Each row of a before or after table is a point. One or more steps were done to the points. Then noise was added and the rows were shuffled. The steps act on how far a point lies along the listed directions, d1 being the first. Write out the steps. A step turns or swaps two directions, mirrors them in a line or flattens them onto one, adds a multiple of one to another, or multiplies one. Angles are multiples of 10 degrees, from the lower direction toward the higher: turns from -170 to 170, lines from 10 to 170 but not 90. Use the fewest steps. Two steps may share a direction if one is a turn and the other turns, adds or multiplies; they go together, in the order done. Otherwise the lowest direction goes first.
In the rows, 128 means zero.

Directions:
(1): [ 93 108 172]
(2): [155  75 126]
(3): [167 147 168]
Before (11 x 3)
[[135  92  76]
 [130 103  85]
 [190 141 176]
 [143 109 115]
 [134 152 131]
 [150 106 142]
 [189 127 179]
 [ 20 181 160]
 [122  93 119]
 [ 80 198  95]
 [141  98  81]]
After (11 x 3)
[[114 122 133]
 [ 88 104 183]
 [119 125 145]
 [122 129 118]
 [147 139 117]
 [128 127  81]
 [137 129  82]
 [195 163 151]
 [ 78 103 181]
 [132 134  77]
 [135 136  87]]
Steps: swap d1 and d3; multiply d2 by 0

Directions:
(1): [ 88 106 187 130 146 116  64 123 148]
(2): [ 88 176 113 124 123  66 146 139 173]
(3): [124 151  71 130 108 143  57 159 119]
(4): [ 96  73 118  69  82 121 141 151 125]
Before (8 x 9)
[[186 127  80 139 110 169 158 118 108]
 [139 182  89 145 101  84 178 132 129]
 [115 191  92 151 164  67 145 116 189]
 [150 152 126 133 130 135  88 138 104]
 [ 84 125 117 100 112 158  90 131 121]
 [112 153 131 125 133  68 208 120 161]
 [142  75  85  89  83 155 163 144  78]
 [132 161 124 159 142 123 115 117 125]]
After (8 x 9)
[[ 51 126 148  99 117 129  70 129 148]
 [164 172  94 150 165  88 244  94 162]
 [ 83  68 130  92  95 130  68 150 109]
 [152 179  96 132 120 117 119 144 114]
 [142 106 167 129 145 111 221 101 130]
 [181 148  50 139  97 159 152 130 113]
 [160 167 106 145 108  94 225 114 118]
 [156 172  92 157 130 123 166 116 116]]
Steps: add 1.5 times d4 to d1; turn d2 and d3 by -50 degrees

Directions:
(1): [117 189 120  70 138 119 177 189  85 108  72 134 135 142  97 132 152 111]
(2): [ 90 136 124 122  68 127 174  63 107  76 125 156 157 118 117 110  64 130]
(3): [105 119  86  89 127 208 132 175 139 114 210 138 133 109 106 115 123 141]
(4): [174 136 172 183  79 120 153 180 123 105 144 173  76 116 108 115 132 170]
(5): [ 62 116 165  83  83  97  83 147 156 132 110  98  85  73 116 104 132 129]
(6): [115 111 144 117 170 193 129  72 101 136  81 150  78 116  92 125 152 183]
Before (13 x 18)
[[ 73 101 108  74 118 193  82 135 145 125 207 117 156  66 135 114 103 129]
 [ 62  91  80  36 130 238 118 187 109  98 249 119 150  97 106  96  96 126]
 [ 96 126 108 108  91 104 120 111 147 129 124  93 164 114 135 120 110 101]
 [101  78 140 160 137 111  54 118 216 158 140  87 108 113 171 137 113 121]
 [130 135  85 136  97  60 135 142 159 123 142  83 199 128 160 138  94  77]
 [109 118  93 102 124 113 116 109 135 139 122 128 162 133 122  97 104 114]
 [124  83 144 142  66 156  82 138 180 145 200 125 117  82 133 106 101 163]
 [137 125 136 142 138  92  69 200 153 168 137  84  93 109 148 120 164 110]
 [158 153 120 132 130 135 156 170 142  97 170 158 159 147 114 118 129 140]
 [141 122 158 144  90 115 123  97 114 128 146 160 114 118 145 134 101 128]
 [101 131 150 107  98 105 123 137 114 133 122 133  95 103 138 102 144 111]
 [182 142 171 188  56 102 189 198 108 108 176 217  88 138 115 126 121 160]
 [161 156  84 163 165 146 174  88  90 109 132 132 195 195 153 154 133 126]]
After (13 x 18)
[[ 69  99  77  32 142 240 125 201 102 101 242 119 152 105 103 101 105 122]
 [132 161 119 123 127  95 125 195 115 134 115 107 121 126 131 119 146 103]
 [177 118 181 199  48  98 159 186 130 121 192 206  74 123 124 122 120 166]
 [108 145 143 100 107 106 138 148 103 130 113 138 101 114 133 107 150 107]
 [145 117 135 148 111 130 115 145 174 109 193 146 143 122 127 109 119 148]
 [ 98 156  85  49 152 200 141 182  99 110 171 135 180 104 116 130 125 115]
 [137  89 112 195 135 137  96  46 149 136 175 106 161 151 177 138 118 142]
 [158 150 147 132 115 120 147 128  92 127 127 165 123 139 137 144 120 121]
 [164 179 102  97 119 169 187 211  97 113 136 157 162 149  99 131 133 139]
 [116 122  91  99 134 113 117 121 133 144 118 127 162 138 121 101 114 113]
 [133 181  95 111 178 125 176 179 124 111  72 128 162 181 134 160 131  96]
 [110 146  99 100 112 106 137 137 132 130 110  97 170 130 128 127 125  95]
 [134 137  85 135 105  60 133 150 159 127 141  81 198 130 159 141 101  76]]
Steps: mirror d1 and d5 in the line at 60 degrees; multiply d2 by 0.4
